Each point is reached from the start by the listed moves, each made once or not at all, plus a little noise. Is the number of moves made odd or even? Then give how often each move was made.
In the rows, 100 means zero.

Moves:
(1): 135, 87, 175, 77, 131
(2): 146, 160, 70, 105, 65
Start: 130, 120, 118, 107, 88
Points:
174, 177, 91, 113, 52 -> odd (0, 1)
165, 109, 191, 86, 117 -> odd (1, 0)

Moves:
(1): 132, 89, 111, 84, 99, 120, 93, 115, 103
(2): 107, 122, 101, 89, 100, 93, 126, 115, 96
(3): 83, 92, 140, 106, 113, 83, 116, 86, 112
(4): 117, 92, 96, 119, 92, 90, 115, 93, 96
(5): 87, 91, 91, 110, 149, 101, 105, 99, 89
(6): 98, 103, 102, 110, 87, 129, 127, 91, 88
Start: 92, 111, 113, 89, 88, 101, 111, 109, 112
Points:
119, 102, 155, 107, 127, 117, 195, 109, 95 -> even (1, 1, 1, 1, 1, 1)
111, 118, 165, 76, 86, 126, 173, 115, 113 -> even (1, 1, 1, 0, 0, 1)
88, 98, 149, 124, 79, 103, 167, 77, 108 -> odd (0, 0, 1, 1, 0, 1)
111, 90, 115, 80, 135, 125, 110, 125, 104 -> even (1, 0, 0, 0, 1, 0)

Moves:
(1): 162, 114, 89, 94, 103, 86, 102, 124, 102, 121, 95, 69
(2): 114, 133, 110, 100, 116, 100, 106, 99, 100, 75, 100, 85
(3): 110, 86, 117, 112, 112, 93, 80, 118, 90, 89, 110, 94
(4): 99, 95, 80, 117, 91, 70, 76, 77, 97, 83, 75, 103
(5): 94, 76, 85, 84, 138, 102, 107, 86, 108, 104, 87, 106
(6): 110, 97, 111, 97, 94, 125, 78, 93, 113, 100, 84, 111
(7): 110, 86, 107, 134, 106, 99, 131, 91, 103, 96, 95, 113
(8): 84, 110, 83, 120, 105, 103, 106, 127, 98, 99, 85, 96
(9): 96, 101, 108, 91, 85, 84, 108, 119, 133, 93, 84, 81
(10): 87, 110, 117, 112, 109, 97, 100, 80, 103, 138, 93, 79
(11): 96, 104, 85, 110, 113, 101, 89, 94, 126, 115, 130, 111
Start: 74, 127, 90, 94, 99, 75, 125, 136, 128, 112, 103, 115
Points:
83, 155, 118, 133, 119, 46, 63, 114, 188, 103, 79, 81 -> odd (0, 1, 1, 1, 0, 1, 0, 0, 1, 1, 1)
140, 178, 73, 113, 90, 43, 96, 175, 168, 84, 24, 60 -> even (1, 1, 0, 1, 0, 1, 0, 1, 1, 0, 0)
55, 99, 41, 141, 159, 45, 86, 136, 148, 100, 87, 125 -> odd (0, 0, 1, 1, 1, 0, 0, 1, 0, 0, 1)
79, 85, 75, 106, 130, 49, 61, 124, 195, 94, 73, 124 -> even (0, 0, 1, 1, 1, 1, 0, 0, 1, 0, 1)
45, 120, 52, 100, 139, 64, 133, 160, 194, 122, 90, 110 -> even (0, 0, 0, 0, 1, 0, 0, 1, 1, 0, 1)
62, 124, 97, 152, 109, 63, 65, 128, 127, 120, 48, 95 -> odd (0, 0, 1, 1, 0, 1, 0, 1, 0, 1, 0)

Moves:
(1): 85, 116, 86, 113, 71, 89, 85, 99, 101, 91, 71, 108, 85, 113, 127, 95, 110, 121, 83, 95, 81
(2): 107, 85, 105, 101, 99, 75, 113, 117, 90, 109, 93, 93, 106, 104, 96, 95, 99, 100, 95, 97, 96
(3): 107, 104, 93, 97, 89, 101, 108, 107, 112, 103, 99, 91, 95, 102, 105, 100, 107, 96, 101, 100, 94
(4): 99, 85, 110, 97, 97, 100, 107, 87, 110, 98, 103, 98, 96, 109, 107, 89, 109, 97, 112, 102, 108
(5): 96, 113, 115, 111, 95, 118, 104, 83, 108, 102, 96, 80, 94, 110, 118, 105, 95, 73, 94, 88, 91
(6): 104, 102, 95, 104, 89, 102, 99, 97, 118, 80, 106, 111, 104, 107, 97, 91, 98, 99, 110, 85, 95
(7): 82, 97, 112, 103, 91, 77, 112, 116, 118, 104, 108, 97, 87, 104, 105, 98, 85, 94, 94, 120, 73
(8): 105, 104, 99, 99, 106, 105, 100, 102, 94, 94, 94, 88, 91, 79, 98, 95, 99, 97, 80, 95, 87
(9): 100, 96, 92, 98, 81, 91, 76, 110, 97, 100, 122, 111, 107, 134, 104, 84, 112, 83, 102, 92, 93
(10): 85, 96, 88, 102, 98, 108, 97, 111, 104, 90, 96, 96, 104, 107, 100, 88, 87, 93, 97, 97, 103
(11): 113, 102, 118, 101, 86, 96, 107, 98, 83, 103, 83, 103, 95, 98, 101, 74, 103, 101, 104, 113, 98
(12): 110, 105, 123, 86, 119, 97, 109, 103, 86, 114, 93, 104, 112, 103, 98, 94, 111, 85, 102, 97, 107
(13): 104, 103, 70, 109, 113, 84, 94, 97, 115, 84, 107, 95, 85, 88, 99, 95, 97, 97, 96, 98, 91
(14): 104, 108, 82, 100, 110, 85, 82, 103, 118, 82, 95, 89, 103, 95, 101, 96, 120, 103, 92, 124, 83
(15): 94, 105, 101, 99, 92, 110, 104, 90, 87, 102, 113, 99, 112, 90, 104, 102, 102, 104, 103, 93, 100
(16): 102, 90, 107, 92, 101, 96, 101, 93, 100, 102, 100, 112, 115, 99, 92, 104, 95, 94, 95, 94, 116
(17): 113, 87, 103, 109, 96, 113, 109, 112, 104, 104, 114, 110, 107, 93, 99, 100, 91, 91, 91, 101, 99
(18): 112, 96, 97, 87, 107, 94, 85, 106, 99, 98, 91, 105, 110, 104, 114, 91, 92, 108, 102, 93, 103
Start: 77, 116, 104, 119, 98, 96, 107, 95, 83, 104, 102, 110, 88, 79, 100, 96, 97, 116, 96, 114, 103
Points:
64, 111, 81, 123, 39, 10, 67, 155, 91, 80, 59, 114, 85, 139, 147, 17, 104, 120, 66, 145, 35 -> even (1, 1, 0, 0, 0, 0, 1, 0, 1, 1, 1, 0, 0, 1, 0, 0, 0, 1)
77, 85, 99, 139, 23, 34, 98, 138, 122, 59, 86, 128, 91, 120, 125, 5, 103, 87, 49, 130, 34 -> even (1, 1, 0, 1, 0, 1, 1, 1, 1, 1, 1, 0, 0, 1, 0, 1, 1, 0)
83, 98, 131, 109, 61, 100, 115, 124, 139, 95, 130, 117, 105, 152, 145, 35, 81, 35, 102, 89, 70 -> even (0, 0, 1, 1, 1, 1, 1, 0, 1, 1, 0, 1, 0, 0, 0, 0, 1, 1)
87, 113, 110, 120, 68, 63, 89, 92, 89, 72, 25, 84, 88, 99, 153, 28, 105, 102, 48, 113, 67 -> even (1, 1, 0, 1, 1, 0, 0, 1, 0, 1, 1, 0, 0, 1, 0, 1, 0, 1)
59, 136, 104, 137, 48, 90, 89, 113, 118, 69, 110, 117, 110, 115, 140, 49, 101, 52, 41, 95, 30 -> even (1, 0, 0, 0, 1, 1, 1, 1, 1, 1, 0, 1, 0, 1, 1, 1, 1, 0)
63, 131, 107, 153, 17, 119, 91, 98, 66, 96, 97, 119, 95, 124, 151, 44, 98, 83, 68, 95, 69 -> odd (1, 0, 0, 0, 1, 0, 0, 0, 1, 1, 1, 0, 0, 0, 1, 0, 1, 0)
71, 110, 83, 123, 109, 100, 96, 78, 119, 78, 97, 87, 76, 95, 138, 64, 77, 82, 98, 89, 99 -> odd (0, 0, 0, 1, 1, 0, 0, 0, 0, 1, 0, 0, 1, 0, 0, 0, 0, 1)
102, 118, 93, 138, 77, 54, 76, 118, 126, 82, 118, 100, 75, 105, 141, 39, 93, 65, 71, 144, 35 -> even (0, 0, 0, 0, 1, 0, 1, 0, 1, 0, 1, 0, 1, 1, 0, 0, 1, 1)
93, 147, 87, 119, 47, 88, 78, 91, 88, 63, 74, 114, 98, 113, 155, 12, 102, 65, 67, 54, 65 -> odd (1, 0, 1, 0, 1, 1, 0, 1, 1, 1, 1, 1, 1, 0, 1, 1, 0, 1)
